Each row of a before or after table is a point. One or more steps were done to the points. Then noise was added and the rows were shuffled. The steps act on columns, c1 being the first. Write out the steps. A step turns or swaps two columns, mirrors them in a line or flattens them onto one, adds a multiple of one to another, or multiplies or shifts one. Angles are multiples of 10 degrees, from the lower column toward the higher: turns from -170 to 170, lines from 10 to 170 but not 90. Use the fewest steps. Two steps may share a column if one is a turn and the other turns, adds or multiplies; they go together, in the order done. Otherwise the lowest column goes first.

Before:
[[ 3.3 -4.4]
 [-3.9  1.8]
 [-1.2 -1.1]
 [ 2.6 -1.3]
 [ 1.5  1.2]
 [ 0.5  1.4]
 [-3.8  2.6]
 [ 3.8  2.6]
 [ 1.4 -0.6]
 [ 0.2 -2.2]
 [-3.0 -4.5]
 [-1.7 -4.5]]
After:
[[-1.9 -3.2]
 [-3.1 -6.5]
 [-5.6  1.0]
 [-4.3 -6.8]
 [ 2.0 -1.0]
 [ 0.4 -3.7]
 [ 5.4 -6.3]
 [ 0.3 -0.4]
 [ 2.1 -2.7]
 [ 6.1  0.4]
 [ 4.2 -3.0]
 [-6.2 -0.4]]
Steps: multiply c1 by 1.6; shift c2 by -2.0

Before:
[[ 5.8  2.4 -1.4 -2.6  1.0  4.2  1.6  1.6]
 [ 1.0  0.6  3.9  2.3 -3.7 -4.0 -3.1  1.1]
 [-3.9  1.6  4.0  1.5 -1.3 -4.3 -3.7 -2.1]
 [-1.1 -0.3  0.1 -3.1  1.6  4.7  1.4  0.5]
 [ 1.2  0.4  1.4 -2.1 -0.2  4.3 -1.4  2.2]
 [-0.3  5.6  0.9 -0.6  0.8  3.1 -3.4 -2.2]
 [-1.1  6.0 -2.3 -2.6  0.3  5.1 -2.1  0.6]
 [-0.2 -0.6 -0.1 -1.4 -1.5 -1.4  2.0  1.4]
 [ 1.5 -1.8 -0.4  0.7 -4.5 -2.2 -3.4 -2.4]
 [ 0.9  8.3 -3.7 -0.8  1.9  3.8 -2.0  0.3]
 [ 0.7  1.4  2.4  3.6 -4.3  0.1  0.9 -1.9]
 [-4.5 -0.2  1.9  3.2 -1.8 -1.9 -3.8  1.4]
 [ 2.0 -1.3 -0.4 -1.2  4.7  3.3  1.8  0.1]
 [ 2.4  0.6  0.3 -6.2  1.7  3.9  3.1  1.0]]
After (14 x 8):
[[ -3.6   1.5   0.5   2.5  -0.7  -0.9   2.5   4.6]
 [  2.7  -3.2 -11.1  -1.6  -7.5   0.0   1.1   3.9]
 [  4.9  -3.4  11.5  -3.4   1.9  -0.9  -1.0  -4.2]
 [ -2.5  -0.2  -0.3   2.6   1.5  -1.2   0.6  -1.5]
 [  0.4  -1.6   5.3  -4.7   1.1  -1.6  -1.7  -1.9]
 [  5.0  -2.5  -1.5  -3.2   4.3   2.5  -0.2  -2.2]
 [  1.7   0.1   4.7  -0.6  -0.7  -2.6   2.2   4.2]
 [ -0.2   4.2  -1.4   1.8  -2.3  -0.6   0.7   3.1]
 [  3.0  -3.2   2.5  -2.9  -4.7   2.1   1.9   2.9]
 [  0.9  -4.0   7.3  -0.5   1.6   2.0  -3.7   0.4]
 [ -0.2  -2.3  11.8  -3.9  -0.4   1.7  -0.1  -4.4]
 [  0.8  -3.9  -6.7  -1.2  -4.9  -0.8   3.2   4.9]
 [  3.5  -0.8  -4.3   2.3  -2.2  -1.3   1.4   4.3]
 [ -2.8   1.2   0.7   4.9  -1.4  -1.0   4.9   3.6]]
Steps: turn c4 and c7 by -110 degrees; add -1 times c4 to c1; turn c2 and c5 by -130 degrees; multiply c3 by 3; turn c6 and c8 by 90 degrees
